Rows are points. The last column is the point's height on a tilted bowl or saddle (a function of degree 2), plus a little noise. Count its main directions that bend up, bend down and stay straight.

Points:
[[ -6   4 -28  37]
 [ 54  36  69   9]
 [  1  10 -39  41]
 [-99  16 -33  81]
 [ 20  45  41   5]
 [-11 -31  51   7]
 [ -2 -31 -12  35]
 [-64  45  42  -9]
 [ 76  43 -27   5]
 [ 76 -19 -29  14]
 [ 22 -78 -13  59]
 [-17  -8 -95 100]
 [  5   2 104  -7]
 [ -1  43 -29  40]
 [-38 -24   3  28]
 [-37 -55 -13  50]
 [ 49  41  16   7]
 [-19  34 -41  56]]
Directions: 2 up, 1 down, 0 straight

Points (22 x 5):
[[ 26  -1 -62  58   5]
 [-30 -26  84 -19  -2]
 [ 29 -17   0   3  13]
 [-59  45  45   1  63]
 [ -5 -53  60  54   0]
 [ 65  85  18  75 102]
 [-79  -2 -27 -48  49]
 [-18 -74  10 -12  -5]
 [ 13  75  -7 -10  62]
 [-54   4  58  22  27]
 [-56  47 -36 -52  67]
 [ 14 -79 -67  41  37]
 [-10 -57 -91  10  22]
 [ -4 -39 -28  52  -2]
 [  7 -34 -18  11   3]
 [  5   3   5  14   7]
 [ 63 -43   7 -78  38]
 [  9  19  69  53  38]
 [ 18  30  -6  14  22]
 [-33  74  64  29  91]
 [-43  31 -24  -8  21]
 [-49 -18  21 -23  12]]
Directions: 3 up, 1 down, 0 straight

Points (40 x 7):
[[ -30   54  -40   -9  -31  -36   19]
 [  10   52  -27   20  -74    5   31]
 [  38  -73   24   33    6   -3  -34]
 [  23   -7  -33   32  -70   28    6]
 [  16   12   59  -35   37   -3  -43]
 [  28   29   29  -14  -27  -46   19]
 [  -4  -62   13  -25    7   -3  -15]
 [  25   37  -45   37   -7   23   21]
 [  23   20  -67   30  -43   15   37]
 [ -52  -13  -16  -17  -20    4  -21]
 [  56   34   50   15  -24    8  -53]
 [ -14   18   26   28  -18  -36  -18]
 [ -31  -42  -26  -46  -29  -17  -34]
 [  28  -15   41  -25   12   16  -43]
 [  64   -8  -42   36   -3   12   34]
 [ -33   46   22  -89  -40  -73   85]
 [ -13    2   -5 -121  -30   17  -90]
 [  42  -12  -24   42   -1   -1    4]
 [  85  -11  -65   61   40   27   31]
 [  64   28  -43  -19  -31  -19   64]
 [   0  -84   15  -70   19  -24  -31]
 [  60   -2  -12  -71   12  -12  -26]
 [   1  -28  -35   43  -45   18  -14]
 [  38   41   12  -16   34  -42    6]
 [  21   -4   10  -41  -35   27  -30]
 [  11   51  -30   23   -8  -23   15]
 [ -33   -1   44   25   54   -9  -35]
 [ -38  -65  -53    1    3  -24  -38]
 [  10   -7   10  -10   -2  -41   10]
 [ -35    0   46   15   12   55  -21]
 [  26   47  -75   68  -10   37   23]
 [ -39   38   35  -38   -2  -25   27]
 [  85   36   34  -38    7   75  -94]
 [  19   45  -62  -18  -32   42   31]
 [  41   23   -2   23   28   37  -20]
 [  10  -39  -36   30  -14  -30   -9]
 [ -55   31   24   29   34   17  -46]
 [  36    1   12  -35   -9  -65   36]
 [   6  -24   -2   22 -114   -3  -93]
 [ 100   64  -12   38  -59  -51   91]]
Directions: 2 up, 3 down, 1 straight

Points:
[[ 56  33  17 -54 -13 -16 -58  21  17]
 [ 13  -4 -39 -24 -39  13 -23  -2  23]
 [ 20  52  -2  -3  70   5 -13  43  13]
 [ 52  -4 -15   8  16 -51 -17  32   3]
 [ -7   3  48 -37 -69   4  45 -13  63]
 [ 35  -7  24  55  35  31 -15  88  15]
 [ 65 -37  -3 -37  32 -15  74  57  70]
 [-53  42  33 -17  45 -38 -27 -45  17]
 [-29   0  43  50  19 -10  17   8  13]
 [ 60  -7  31  38 -42   2  47  31  39]
 [-41 -27 -76  10 -62   3  41 -54  88]
 [-53   1  21  -8 -56  34 -32 -29  35]
 [-60   2  -6 -37   4  48 -65 -26  33]
 [  9 -65 -45  34 -11  43 -24  -9  36]
 [ 13 -61  -9  44  19 -24 -22  -1   9]
 [ -8 -31  -6  52  39 -18 -61 -33  -3]
 [-17 -69   2 -45  38  54   0 -63  57]
 [-20 -11  34 -33  19  17 -23 -23  11]
 [ 27 -11  23  -9 -24   6 -29  29   5]
 [ 25  62 -86  37 -40  26   7  -2  56]
 [ 99 -13  -2  20 -20 -13   8 -26  26]
 [  3  30  62  72  37 -71 -52 -27 -10]
 [ 15  25  17 -46  34 -15 -10  37  15]
 [ 41 -72  74  30 -66  41  37 -26  74]
 [-14 -23 -11 -33   6   2 -68 -29  10]
 [ -7 -13  21 -20  13 -25  18  -2  15]
 [  1  25 -55   5  -7 -61  34  51  46]
 [-30  -6  14  22  31 -15 -17 -24   1]
 [-68 -42 -82  92 -24  23  42  28 116]
 [  3 -52 -58  53  23  34  -5 -44  46]
 [  7  -2 -47  -3 -23 -34 -27   3  14]
 [-21   1  38  58  30 -30 -21 -11  -4]
 [  8 -20  65 -95 -36  35 -11 -56  76]
 [ -5  56  42 -19  35 -60 -43 -31   2]
 [ 15  64   1  33  71  48  -2  24  29]
 [ 61 -12  -7   9 -36 113 -23  11  52]
 [-28 -31  19  11   5 -20 -22  42   9]
 [-41   7  42 -11 -36  28 -36  34  21]
 [-30  37 -44  25  21  14 -21 -56  26]
 [-27 -33 -33  -5 -34  38 -35 -13  31]
 [ 45 -14   1  17 -76  25  13 -33  43]
 [-72  -5  27 -42 -29 -62  76 -14  91]
 [ 56 -26  61  34 -18 -24  14  -9  16]
 [ 14  -4  53 -35  23  52  68  15  57]
 [-25   1 -23  21  29  30 -44  62  13]
 [-79 -20  62  36  30  25 -28 -39  31]
 [-15  36  14   5  -6   9 -25 -26   1]
 [-52   9   8 -12  25  18 -18   8  16]
 [-43 -43  48 -20  23   8  52  34  52]
 [-25 -25  -9  14  -6  60 -25  24  24]
 [ 13   0  -7  45 -14  46  35 -35  36]
 [-24 121 -77 -36  31  -1 -20  23  72]
 [ -5  23  35  -8 -60  19 -14   6  22]
 [ 52 -66 -38  15 -10   1 -25 -44  28]
 [-39  21  13 -73  36   8 -32 -20  32]
 [  9 -26 -33 -13  30  73 -23 -57  40]
 [ -1 -16  14 -54 -30  48 -32 -75  45]
 [ 34  -7 -55 -46 -48 -33 -46 -36  38]
 [-92  17  21  39 -26  16  -2  13  45]
 [ 31  26  19 -18  16 -39 -75  52  -5]
 [-33  21  11  29  87 -35 -87  45   4]
 [ 98  25 -36   6 -15  15  66  47  72]
 [-12  -2 -42 -27   8 -24  52  43  52]
 [-35 -36   7 -85   4 -24 -21  60  56]
 [ 20 -34  48 -18 -16  18  -2  20  20]
 [-11  -6 -40   9 -15  28 -30 -26  17]
 [ -6  -9 -13 -32  23   2  90 -17  68]
 [-29  22  18  31  20   7  73  74  57]
 [-22  31  12  24 -20 -23  35 -26  26]
 [ -3 -10 -25  45  45  15  23 -22  28]
 [-25 -31 -43 -90 -17 -17  39 -15  82]
 [ 17 -32 -13 -43  11  12  78 -31  68]
 [ 14  44  25 -62  17  36 -36 -28  27]]
Directions: 8 up, 0 down, 0 straight
